Each point is reached from the start by the listed moves, each made 0, 1 or 2 times, or once backwards (-1), plus a little noise. Is the number of moves made odd or even? Then give how often each move was made.
In the rows, 100 means zero.

Moves:
(1): | 116 |  97 |  97 |  80 | 125 |
(2): | 109 | 147 | 117 |  97 | 132 |
Start: | 104 | 100 |  96 | 105 | 123 |
Points:
| 138 |  94 |  90 |  65 | 171 | -> even (2, 0)
| 123 | 195 | 130 | 100 | 188 | -> even (0, 2)
| 120 |  97 |  93 |  85 | 147 | -> odd (1, 0)
| 111 |  49 |  76 |  88 | 116 | -> even (1, -1)

Moves:
(1): | 126 |  82 |  81 |  71 |
(2): | 117 | 145 |  64 | 111 |
(3): |  64 |  93 | 121 |  82 |
(4): | 112 | 108 | 109 |  94 |
Start: | 110 |  93 | 111 | 107 |
Points:
| 134 |  21 | 145 |   5 | -> even (2, -1, 1, 2)
| 122 | 184 |  68 | 105 | -> even (0, 2, 1, 1)
| 108 |  93 | 113 | 107 | -> even (0, 0, 0, 0)
|  68 |  63 | 135 |  45 | -> odd (1, 0, 2, 0)

Moves:
(1): |  95 |  96 |  93 | 104 | 104 | 101 |  86 |  99 |  96 |  98 | 105 |
(2): | 107 | 107 |  94 |  99 |  99 | 100 | 105 |  95 |  96 |  88 | 108 |
(3): |  95 |  81 |  97 |  97 |  89 | 104 |  98 |  92 | 106 |  85 |  89 |
(4): | 112 | 109 | 109 |  99 |  98 |  93 |  87 | 105 | 102 | 109 | 106 |
(5): | 109 | 101 |  82 |  94 | 103 | 103 | 102 | 105 | 102 | 105 |  96 |
(6): |  94 |  83 | 106 | 106 | 121 |  92 | 104 | 109 | 105 |  78 |  95 |
(7): | 113 |  86 |  93 |  91 |  99 | 106 |  99 |  99 |  84 |  94 |  81 |
(8): | 103 |  99 | 109 |  87 | 124 | 115 | 110 |  77 |  95 |  97 | 120 |
Start: |  99 |  96 |  88 | 101 |  99 |  94 | 103 |  83 | 120 | 114 | 103 |
Points:
| 116 |  77 |   5 |  87 |  53 | 111 |  95 |  86 | 105 | 105 |  58 | -> odd (1, 1, 1, -1, 2, -1, 1, -1)
| 138 | 124 |  50 |  90 |  87 |  99 |  50 |  91 | 117 | 159 | 124 | -> odd (2, 0, 0, 2, 2, -1, 0, 0)
|  93 |  43 |  65 |  62 | 113 | 155 |  98 |   5 |  94 |  80 | 110 | -> odd (2, 0, 2, -1, 0, -1, 1, 2)
| 103 |  63 | 127 |  96 | 193 |  98 |  71 |  68 | 121 |  90 | 146 | -> odd (2, -1, 0, 2, 0, 2, 0, 2)
| 128 |  36 |  73 |  79 | 110 | 101 |  88 |  97 | 107 |  89 |  42 | -> odd (0, -1, 1, 1, 1, 1, 2, 0)

Moves:
(1): | 124 | 111 | 124 |  97 |  89 | 130 |  84 |  78 | 120 |
(2): | 103 |  77 | 110 | 100 | 100 |  84 | 103 | 110 |  91 |
(3): | 108 |  83 | 100 | 105 |  99 | 103 |  93 | 106 | 101 |
(4): | 104 | 126 | 105 |  82 |  87 |  94 | 100 |  80 | 126 |
(5): |  92 | 118 |  98 |  89 |  89 |  92 |  91 | 108 |  96 |
(6): |  99 |  94 |  82 |  90 |  98 |  92 | 126 |  84 |  89 |
(7): | 111 |  77 | 101 |  93 | 106 | 119 | 103 |  97 |  95 |
(8): | 106 | 110 |  99 | 108 | 106 | 105 |  96 | 108 | 102 |
(9): | 114 |  93 |  94 | 108 | 121 | 111 |  85 |  98 |  92 |
Start: |  93 |  92 |  96 |  93 | 106 | 110 | 108 | 115 | 105 |
Points:
|  75 |  49 |  88 | 106 |  87 |  66 | 144 | 141 |  71 | -> even (0, 1, 1, -1, 0, 1, -1, 0, -1)
| 102 |  52 |  88 | 132 | 113 | 141 | 111 | 140 | 103 | -> odd (0, -1, 2, -1, -1, 0, 0, 1, -1)
|  83 |   5 |  89 |  66 | 102 | 111 | 170 | 113 |  54 | -> even (0, 1, -1, -1, 0, 1, 2, -1, -1)
